Each wall is flat, endless, passes through zero and stands at right angles to its row. A trip goes straight from one point to another. List the walls that it crosses, first one first.

Walls:
(1): [-3 14]
(2): [-2 26]
(3): [-5 44]
Trips:
[34  0] to [9 9] -> 2, 3, 1
[61 16] to [-20  22] -> none
[ -4 -18] to [-1 -4] -> none

Walls:
(1): [ 10  16  35   1   0  70 -15 -28 -40]
(2): [ 13 -28 -35   3  44   5 -29 -35  -8]
(3): [ -7  17 -44  31 -18  53 -25  13  -1]
Trips:
[-17   6   9  18 -44 -23  45  41  -5] to [ 13  -1  12  30 -19 -23  -8  63  41] -> 3
[-31 -30 -18  35  -7  41 -34 -26  34] to [  6  -1 -49  34 -33  41  44  16 -41] -> 2
[ 45  42 -61 -17  10  -2   1  31 -17] to [  0  32  -1  36  15 -19  48 -11  10] -> 2, 3
[ 81 -19  67  22  24 -36  24  28  56] to [ 10  13  -8  17  56 -22 -46 -44  26] -> 2
[  2 -28  42  -7  45 -45  13   2  -3] to [ 12 -13  32  23  45  -6 -45  -1 -28] -> 1
[-52 -11  44 -26  14   4  19   8   8] to [ 31  10  19 -41  -7 -22 -10  44  47] -> 1
[ -1  19   4   2 -24 -31 -12   0   0] to [ 20  -3  56 -24  20 -51 -10  -6  46] -> none

Walls:
(1): [-24 -10  20 -16 -37   1 -24  31  -8  28  -6 -40  24  -2 -71  68  10  -4
 -49 -16 -53 -23 -13   1]
(2): [ 11  -7 -51   0  15  19 -50 -13 -42   9  -4  -6 -47  47 -10  30  36  18
   1  46  22 -24  31  16]
(3): [ 32  11  17  18  45  17  29  -6 -18  11 -11  51  -5 -48  69 -19  46  47
 -11  -7  11  41   7  25]
(4): [  6 -15 -16  41  13  10  24 -33  11  23  34 -39  22 -27  -5 -52  23 -39
 -27 -28 -41 -36 -20  18]
(5): [  6  -3 -26   2  24 -17 -38 -39 -15 -40  -2 -16 -34  17   8  36  36  19
  31   9  12 -66   6  20]
Trips:
[-29  13  -4 -18  26  48  12  47  36 -24 -57   9  33 -40  -1 -30  32   1
  10   1  17  -9  19 -10] to [ 17   4 -63   8  -1  42  47  -5 -36 -42 -12 -11 -50  -7  47 -49  24 -12
  -6  16   2  34  26   4] -> 4, 2, 5
[ 38 -42  21  18  52  -4  32  18  33 -30  -7  -1  -1  30  48 -41   8 -35
 -20   9 -20 -45 -22  20] to [-38  51  -8  18 -20 -34  36  28  13 -22 -59  28  11  -8 -25 -22 -33   1
  32  30 -16  29  16 -12] -> 5, 4, 3
[ 28 -30   3   3 -34  35 -16   8  65 -16  -1  -7  53  25  15 -41 -43 -48
  10  65 -20 -19 -42 -41] to [ 25 -58  -5 -11 -25  20  13 -16 -64  24 -28 -28  10 -26 -19  12  28  30
  -8  31  36   6   5 -19] -> 1, 2, 4, 3, 5
[ 20   2 -36  19  18   1  54 -10  -5  21  12 -26  49   7  41   3 -19  -6
  -2 -38  31   0 -58 -28] to [ 18  22 -18  20  12 -24 -75 -40  22 -16  31  -8  21 -27   3 -30  -8 -30
  13  12 -16  -4  10 -39] -> 3, 5
[-18  49  62  -4  -2  58 -16 -15  32  -2 -43 -38 -39  -3  16 -30  22   5
  31  49 -34  -8  32   0] to [ 32   0 -14  19 -62 -16  -9  45 -22 -52  25  -2 -11  -1  51 -12  79   8
  11 -24   5 -19  14   3] -> 4

Walls:
(1): [-18 -15   0 -15   6  37 -26 -64 -21 -32  65  23   7   7  17   4  19 -51
 -10 -16  16 -11 -30 -14  10  57 -44 -10  -8  44 -37   2 -89  -6  15  -7
 -40 -18 -74  24  10 -19 -12 -10  45  22   6  24]
(2): [  8  25  53 -24  -4 -15 -32 -21  47   0 -44 -13  13 -37  41  39  27  -6
  31   7 -25 -36  19 -13 -21  14  42  20   0  -4   0  -1 -30 -50 -27  -8
 -18  -8 -40   3 -52  77 -41  33 -27  15  21   8]
(3): [  4  49  27   6 -64   2   8   3 -20  16   6 -37  -1 -17  19  16   3 -72
 -18 -13  35  14  12 -71 -30 -15   1  11  48  23  28  -1  24 -17  21   0
  22 -30   2 -36   9  23 -28  11  -4  31 -10  16]
(4): [ 24 -13  21 -24 -28   1  21 -45 -50 -14  41 -17  -3  53 -27 -55 -25 -10
 -38  42 -50 -23 -58 -32 -39  -4  37  17   3  50 -22 -36   4  15  -4  40
   1  -6  37  11 -38   5  -2  14 -37 -34  27  18]
(5): [ 44  18 -12  34 -18 -46  -1 -30 -18  21 -42 -19  38  20  30  41  62  18
  13  26  -9 -44  18  12  30 -21 -18  63 -13 -39  13  14  25  10 -42 -28
  15  23  10 -38   4  10  34 -28 -18  -9 -10  54]
Trips:
[-84   1  14  -7  -6 -32  32  10  11 -47  -6 -37   7   4   3  19  24  84
  26  38  -3 -53  23 -27  -5  25 -13 -21  -6  14   9  18 -26  -2 -23  -4
  25   6 -44  27  26   8  -1  -7 -12  53 -31 -32] to [-20 -16 -22  11 -33  40 -10 -34 -28  26  16  80 -17   6  10  32  13 -32
  24  30  14 -76 -17 -28 -15  12 -32 -37 -41 -28   9   5 -36  39  -5  28
  40  18  58  44  30 -28  42  45   7  -3  33  37] -> 2, 4
[-31 -31 -13 -33  30  76  -6   4  13   0   5  24  -1  15  45  30  48  12
  11 -62  26  -8 -61  21 -20  24 -67 -14 -10  30   4  35   4 -44  59  15
   2  78 -13 -23  15   4   0  18 -25 -22 -12 -15] to [  0  -3  15  -4  64   5  33 -28 -39  18  64  14  -8 -30 -30 -11   6  -4
  16 -74   1  -3   9  28 -20  10  -2  34 -16 -34 -43 -41  47  -3  12  32
  -6  -4 -25  23  10 -32  22   4  45  33  11  33] -> none
[ 29  20 -13  16  19 -49  -9  -4  32  23   6  25 -27  27  29  18 -23 -50
  16 -13  51 -15  13  -6  -2  41 -15  11 -36 -23   8   8  35  35 -44  57
 -34 -38  39  53  10 -31  -1   3 -27   8   0 -10] to [-33   4  17 -55  53 -25 -21  25  21   3   0 -31  13 -62 -54 -54  39  22
 -59  36 -24 -34 -21  16   6  -5  16   1  -5  -1  35  32 -36  42  18  -1
 -50  53   0   9 -49 -14   4 -28 -33  79  10 -46] -> 5, 2, 4
[ 34  34  -7 -66 -24  -3   6   7 -20  28  47  22  14  24  -8 -42  48  17
  -4  20  38   1   8 -47   1 -11 -26 -48  24 -15 -24  10 -34 -29  47  17
  34   7  43  -3   2   1 -27  38 -16  15   5  43] to [-37  55   2 -19 -44 -15   5   2 -30  -8 -52 -31  -5  29  17  16 -49  10
  59  28 -12  46  -6  16 -18 -36   5 -11 -23   4  -4 -21   6  22 -41  18
 -14  -2  16  -2  60  52  21  16 -19  -3  -6  42] -> 1, 5, 2
[ 16 -16 -25  37  45  51  48   7 -19  -9 -18  20 -32 -16  38 -44  14   5
 -28  15  42 -14  -9   2  10  17  -5  -3 -81 -75  10 -34 -12 -48  16   6
  24 -25 -28  -4  22 -26  -9 -13  14 -22 -14 -31] to [-34 -15 -18  -2  10  64 -32 -36 -45 -18 -65  51 -21 -33 -16   1   1  45
  14 -32 -23  69   4  40   3 -23  64 -16 -11  29  -1 -33  63 -17 -13  13
 -16  35 -34  53   6 -16  61   4   2  19  74  17] -> 1

Walls:
(1): [ 18  56 -13  10  48  -2 -31 -17 -56   4  17 -34  13  45   1  30 -29  -7
 -13  10   9   5  14  -2  28  15   3 -31 -62   8  27  -8  47 -52 -48   4
  37   5  56   7  -3  27   2  48 -35  -6  -2   5]
(2): [-28 -48 -19 -38   5 -53  45  -1 -28   3  27  12  38 -22  12 -24 -21   1
 -48  13 -20 -29 -17 -47 -10  -2  39  76  71  39 -26 -32  35 -17  64  -2
  13 -35  -8  31  51  17  41   6  -1  66 -10  -7]
(3): [ 10 -40  46  20  -2  26  52 -15   2   9 -50   2  14  27 -25  -1  27 -15
  11 -18 -15 -16 -40  -5  18  40   3  16 -23  20 -19   9 -29 -10  28  37
 -13  24  21 -55 -19  49 -19  15  36  30 -18   7]
(4): [-31  23  10   2 -11  -8  -3   7  23 -12 -59  13  48 -29   9   2  18 -14
 -34  60 -59  30   6  11 -26 -34  11 -12  40  23 -35   5 -25  38 -36  10
 -42   3   5   8 -12  29  12  29  -8 -11  10  19]
(5): [-40   6   8 -12   7  28  23 -10  19  16  65  64 -48 -47 -29  51  31  -2
 -12 -29 -53 -49  -3 -38 -26 -41   4   2 -26  13 -20 -61 -20  22 -40  39
  13  18 -22 -12 -16   1 -31  32 -32 -43 -62  -9]
(6): [ 18 -10   7 -42 -26   4 -28 -25  12 -39 -13 -15 -25 -11 -19   1  21  57
   5  -9 -47  -1   5   5   0 -35 -25 -12  48  39  46  11  43  37 -70  10
  48 -37  -9  26  42 -25  20  -8  13 -38  -5   7]
Trips:
[-29 -14  29   5 -54  27  34  -8   2   9 -21   0   9  15  -6 -44 -43  43
 -34  29 -20  25 -46  12  -9   8  28 -51  -2 -25  21  25   1 -33 -12 -43
  11 -10 -28  -4 -22  17  30 -53  -4 -44 -42  28] to [-19  39 -17 -41  26 -11   2 -20  -2  23 -62  33  -3  10 -66  50 -33 -10
  34  26 -10  25  -1 -16  28  20 -49 -48 -49   3   0  55  -1  -9  93  17
 -31   7  10  14  22   0  13 -11 -57  -9  23 -33] -> 6, 1, 4
[ 51  12  22 -35 -12  27  42 -10  10 -27   1   5  39 -64 -24 -12  -2  -2
   6  24 -28   2 -34 -16  26 -45 -16 -15  16 -10   4 -24  -2  32  41 -12
 -10 -16 -20   1   0  45 -21 -17 -42  30  29 -14] to [ 10  25 -42  18 -19  34 -43  24 -53 -20   3  25  23  30  -2 -38 -33  16
 -25 -35  35   4  23   5  51   7  -7  -6   8 -77   9  54  43  30  16 -17
 -54  46 -36  26 -23 -63   9 -41 -14  15  48 -23] -> 5, 3, 6, 4, 2
[-30  41  18  23  19  -8 -26  43 -29 -52  13   7  51  44 -45 -45   9 -27
  40  10   9  17   4  -4  57  27  25 -50  18  62   0  19  -9  11   3  -2
 -31  82  -3 -32 -24 -11 -16  29  29  30 -43  39] to [ 33 -18  20 -23  51 -33  20  27 -28 -32   0  -5 -63  19  -3  -1   4  -7
  36   9 -34  -2 -14 -14 -29  -9  43  25 -19 -40 -30  19 -16  21 -19  -2
  -1  53  25  -3  28 -42 -71   7 -58  -8 -18  19] -> 5, 4
[  2  25 -12  -7 -56  18 -10  17  33 -17 -61  36  18 -44   0 -50  13   3
  51  22 -35 -16   7  26   9 -21  -1   1  -3 -20   7 -25  15  18 -42 -61
 -19  -6 -27 -51  17  -7   7  14   1  21  47   0] to [ 24  14  14  13 -14 -16 -28 -12  24 -30  41  -3  -7 -26  51  28 -27 -27
  47 -14  33 -29  -8  28   4  62 -10 -15  28  10 -20  10  37  11 -17  47
   3 -24 -17 -33 -11 -14 -30  -7 -16  -7  29  27] -> 4, 1
[-13 -15  36  -8  24   8  17 -15   0 -49 -14 -34   1   2 -50  -6 -17 -30
 -11 -46  28 -11  21   6  74  15 -49  20 -25 -44 -31  18  -4  11  -9  -2
  -7   8  32  33 -65   4  48 -20  75   7 -35  27] to [ 18  85  20 -23  -4 -25  -2 -10   9  -5 -65 -26  32  41 -62 -26 -15 -42
  12  63  46 -17  -5  24  36 -35  -7  -7  -5  36 -15 -14 -56  14 -21  33
 -10 -22  36 -33   9  17 -23  15 -14 -38  29  84] -> 4

Walls:
(1): [ 11  -3 -34  28  20  56 -23 -40  35 -13  -6  52  23 -76  -2  47  -8 -22
  27 -31  45 -11 -17 -15  -4   8  -9 -28   6  24 -73  16 -60  28  22  14
  13  12  28  12 -14 -16  49 -32  53 -45  -2  29]
(2): [ 51  13  49 -30  16 -52   2 -33  -1 -21 -26  -6 -15 -12 -29  45 -44  12
 -11  10 -41 -10 -43   4 -30 -51  21  28  31  37 -23  33  51 -34  39   4
   1 -10  -2 -39  23 -21   3  49  11 -19  -5  61]
(3): [-55   5 -19  -3  23   2  34 -38 -45  49  26  16 -19   8  -8  67  30  50
 -16  28 -51 -28 -23 -12  26  53 -34   5  34 -32 -26 -52  62 -16 -51  29
  -7  -4  -9 -15 -59  -3  39 -65  -5  38  18  17]
(4): [  8  -6 -10 -19  49 -38  -1 -17 -42 -23 -22  -2  21 -21  45   7  -8  24
  -7  -3  23 -52 -51   4  28  40 -24 -81 -13 -54  15   3 -18  55  49 -15
  41  14  21 -13 -32 -43  -2 -13 -15  36  43  28]
(5): [-22 -23  10 -15 -21   7  46  -5  23   1  -7  23  12   9 -38  58   3 -25
   6   5  13  14  42 -14  19  15  20  23  24  30 -11  15 -34  14  33  35
 -46  17 -26  31  38  -2  52  36  12 -32 -39  -1]
(6): [ 19 -33 -42 -42  52  59  22  47  42 -72 -20  -2 -23  28  37  15   7  15
 -11  -6 -11 -11   2  57   7  16 -33 -16 -42 -12  -9 -10  -2  22 -12 -75
   6 -35  16 -20 -39 -70 -12 -11  33 -67 -33  -1]
Trips:
[  4  17  -6  24 -10  17 -33  -4   8  32  -7 -26 -40  16  39   0   0   3
   4  -7  14 -90 -26 -13  -6  40  25 -16 -20  -5  -7  48  -1  32  41 -31
 -39  20  28 -61  38  40  42  14 -24 -39 -12 -20] to [ -5 -69   5 -30  49  29 -48 -11  -2 -16 -20  28  26 -48 -56 -11 -24 -15
   5  15 -28  -3  32 -55  74 -29 -10  23 -12  19  22  31  27 -17 -14  19
  12  51  -6  29 -16 -22   9  11 106  25  -3 -50] -> 6, 4
[ 14 -38 -24 -22  10 -15  27   9  29 -21 -12  10 -18  56   3  11  37  27
  -8   4   4  54  20 -28  -4 -11   6  10 -28   3 -11 -23  28  23  -1  -7
   3 -13  15  13 -12   0  60   9   3   4 -34  11] to [ 12  12  64 -19  23 -19  23  -2  -8  45  21 -10 -38  25 -22  32   7  31
  21  16 -43  29 -35  83 -14 -15 -16  70 -32 -45  50  -5 -34 -27  -3 -38
 -21  39  -1  -9  13 -48  32  26  -8 -32  21  39] -> 2
[ 49  32  -7 -37  82  30  -9 -47 -18 -21  -2  10 -42 -33 -30 -23 -32 -16
  -6  -8  50 -25 -84  -3  -6 -11 -10   4  34 -21 -26   1  43  22  14   8
 -29  -1  21  -9   7   3  14  -7   5  17  -8  25] to [ 24  26  -5   1 -31  14  13  16  13  48  -7   4  54  16 -18  33 -34  -3
 -12  36  28   4   0  23 -40 -22 -10  -8  22  17 -15 -32  -7  39 -35  44
  31  10 -19  20  54   4 -22  11  16 -14  46 -39] -> 6, 3, 5, 4, 2
[-72  19  -1  33  39  71   4  47  30  -6  41 -30  -5  12  38   4  13  67
  17 -22  14   5   0  47 -47  71  56  42 -15   1  26  -1 -28  44 -50  29
  11 -34  65 -15  24  10  22  -2  40  27 -53  31] to [ 10  13  -4  14  23   1 -57  13  32  27  44  33   4 -34  -4  -8 -46  -7
 -62  14 -25 -27  -6 -39  18 -38 -23  24  27   8 -32 -16  42  15  27   2
  29   1 -15 -17  38   4  -5 -12  13 -32  20   5] -> 2, 6
[ 13  30  15  17  60 -25 -40 -30  11 -13  -9 -37  -6 -40  21  -1 -17   0
  -6  -6   3  -1  45  32 -59 -10  11 -57 -10   6  22  10   1 -54  -2  15
 -35 -14  13 -29 -17  24  34  32  40 -42  -7 -29] to [ 20 -19 -10 -37 -43   1  39 -23  59 -15  82   8  17  39   8  -9  15  -1
  59   7  65  16   8 -34 -41  -3 -32  -7  -8  15  33  -1  13  36  10  -7
  13  -5 -21 -17  47  27 -50 -20 -78 -17 -81   0] -> 5, 1, 2
[ 74 -41 -25   1 -50  35  11  -7   7  19 -27   3 -40 -13  24  20 -10  32
 -12  10   1  15 -11   1 -32 -10 -19 -28  -6  39   4 -29 -54 -15  92   3
  51  -8 -13 -25  -2 -18  65 -21  14 -62  -2  19] to [-48 -14 -32  -5  -7 -36 -14 -27 -44 -42  19  17  58 -23  58  48  82   3
   6   4   5  -8 -20  52 -27 -11 -55  13 -25  16 -16  18  -8  18  37   7
   7  12   3 -33 -24 -40  26 -38  26  19 -20  21] -> 3, 5, 2
[  4  -3  19  -9  -4  23  16  24  33 -52 -21  37  28  -4 -13  38   2 -67
 -16   0  32 -60  13 -16 -25  -2 -88  55 -46 -22  61   6   8   0  13  21
   9 -16 -11   5  59  25  -4  10 -16   8  25 -34] to [ 15  16  -1 -39  -4 -60  27   8 -86   3  29   3 -30 -23  15 -46  36 -43
   3  25  43  41  33  70  19 -40 -44  18  12  -4  -7 -21 -14  -1 -40  47
  23  29 -11 -87  -8 -11 -27  10  -4  16  62   3] -> 6, 4, 5, 3
[ 37 -43  24 -10  66 -45  36 -13  19 -15 -16 -22  -5 -17   8 -11  -3   5
 -42 -17 -38 -30 -17  36  25 -53   1  14  38  11 -42  17  -5   0 -22  64
  -4  -7  15   3   5 -18  17 -31  31  43  40  -9] to [-51  -5 -23   6  31   3   6 -45  40  16  21  -9  63 -12  20 -13 -26   4
  11 -10 -10 -17 -13 -22  43  19  17 -19 -22  -1 -43  22  11 -17 -15 -21
   6 -14  -3  41 -14  15 -30  44  10  -3   4 -20] -> 2
[ 41 -54 -33  -6 -16  11  -9  -3  -7  33  34   7  14 -14  -5  22  42 -44
 -77   4  -4  38  23 -31 -14   6 -23  -7  41 -16  29  22  -4   5 -40   1
 -54  -9  30  22  -7  40  33  -3  41   0   3  26] to [-19  10   3 -25   1  72 -37 -18 -11  26  17 -22  10  13  40 -43 -37  11
  -3   4  38  44  28 -66  47  11 -10  -7 -55  14 -27 -50 -21 -33 -47  -2
  31 -39  38  38  23 -65 -20  17  18  -2  17  -3] -> 6, 5, 3
[-20 -36 -11  18 -16 -27  18 -38  14   4   3  32  21 -23  20 -67  32  28
  32  50  22  10 -37  35  -5 -20  25  26 -12  16  25 -24   7 -15   0  17
 -30   5  38  -6 -13 -22  62 -25 -16  10 -18   2] to [-22  -6  -8  25  43 -16 -45   6  -4   7 -21  -8 -12 -32  -7 -82 -14 -39
  16 -10 -65 -37   5  10   9 -13  -2 -23 -20 -21  30  -9 -31 -42  33  37
  41  12   8 -28  58  63  77 -16 -10  16 -34 -23] -> 3, 1, 4
